Each row of a before or after table is a point. One or more steps were done to the points. Then noise was added and the rows were shuffled. The steps act on columns, c1 being the first. Write out the steps. A step turns or swaps two columns, mirrors them in a line or flattens them onto one, adds a multiple of one to another, or multiplies or shifts one. Angles are multiples of 10 degrees, from the lower column toward the higher: turns from -170 to 170, lines from 10 to 170 but not 90. Use the fewest steps. Two steps may share a column if one is a turn and the other turns, adds or multiplies; they go together, in the order done. Otherwise the lowest column goes first.

Before, 14 rows:
[[  9  28]
 [  2 -21]
 [ 23  23]
 [  4 -42]
 [ 33   9]
 [ -4  -7]
 [ 34  -4]
 [ -1 -20]
 [-23 -26]
 [ 12   7]
 [ 18  -5]
 [ 16   6]
 [ 31 -48]
 [ 24  27]]
After (14 x 2):
[[  2 -85]
 [  8 -10]
 [  4  56]
 [  1 -42]
 [ -8 -51]
 [ -2 -13]
 [  3  13]
 [ 12  18]
 [ 10  54]
 [  9  46]
 [ -1 -41]
 [  6  13]
 [ 13  -8]
 [ 13 -96]]
Steps: multiply c1 by 0.4; multiply c2 by 2

Before:
[[-26 -35  -8  34]
 [ 33  43  16  12]
 [-52  27  65 -23]
 [  7  24 -19 -33]
 [ 20 -20  10 -27]
 [ 32  -8  19  -6]
 [ 22 -44 -10  39]
 [ 16 -46   7  16]
 [ -9 -23  61 -20]
 [ 33  24  50  56]
 [  9 -19  -7  -7]
 [-23  24  60 -42]
 [ -3  13  64  18]
 [-38   1  14  17]]
After, 14 rows:
[[ 19  33 -34  33]
 [ 20  -5 -33 -12]
 [-11 -48  23  14]
 [ 62   0  13  25]
 [ 50  32  61  -7]
 [  8 -43 -15  -7]
 [-16  32 -12 -14]
 [ 56  39  36 -19]
 [ 53  -5 -22  63]
 [ 64 -10  15 -29]
 [ -6 -46 -23   9]
 [ -8 -12 -11 -18]
 [ 12  -7 -19 -33]
 [  8  -1  43  19]]
Steps: turn c1 and c3 by -80 degrees; turn c2 and c4 by 30 degrees

Before, 13 rows:
[[-50 -27  22 -31   4  -7  29  -9]
 [ 40 -19 -17 -66   5 -44   7  -6]
 [-10  21  -3 -13  43  26  17 -36]
 [ 17  66  22  16  46  38 -32  34]
 [-40 -25  11 -43  -7 -37  10 -45]
 [-15 -23 -34 -40  -5  23 -26 -21]
 [-44  -6 -30  -2  -5 -23  -4  -5]
 [ -8  -7 -38 -68  37  49  58 -15]
 [ 30  50  22 -31 -33  -4  66 -28]
 [-48  21 -38   0  48  32   3  -8]
 [-43 -10  36 -30  -2  52 -30  15]
 [ 41  14   3  18 -30  12  20   4]
 [-25  41  -6  21 -15 -38 -31  31]]
After (13 x 8):
[[ 30 -11  65   9   4  37 -57 -38]
 [-36  16  42   5 -38 -36 -11 -37]
 [-51  26 -12  -1 -10 -26  -2  -2]
 [-37  41  13  -8  33  33 -36   9]
 [-53 -15 -23   6   4 -35  11  58]
 [  7  38 -15  38  68  51   7  54]
 [ -8  26 -26  18 -21  24 -16  42]
 [ -1   6  20 -11  39  22 -18  38]
 [ 37  -2  11  -9  -9  10  37 -17]
 [ 30 -12  54  11  30  -5  72  41]
 [ 25  12 -22  51   5 -46   2  48]
 [-27 -38  -3  34 -22  51 -21   6]
 [-51 -23 -27  20  23  -4  19  29]]
Steps: add 0.3 times c6 to c1; turn c2 and c3 by 80 degrees; turn c4 and c8 by -140 degrees; turn c5 and c7 by -50 degrees
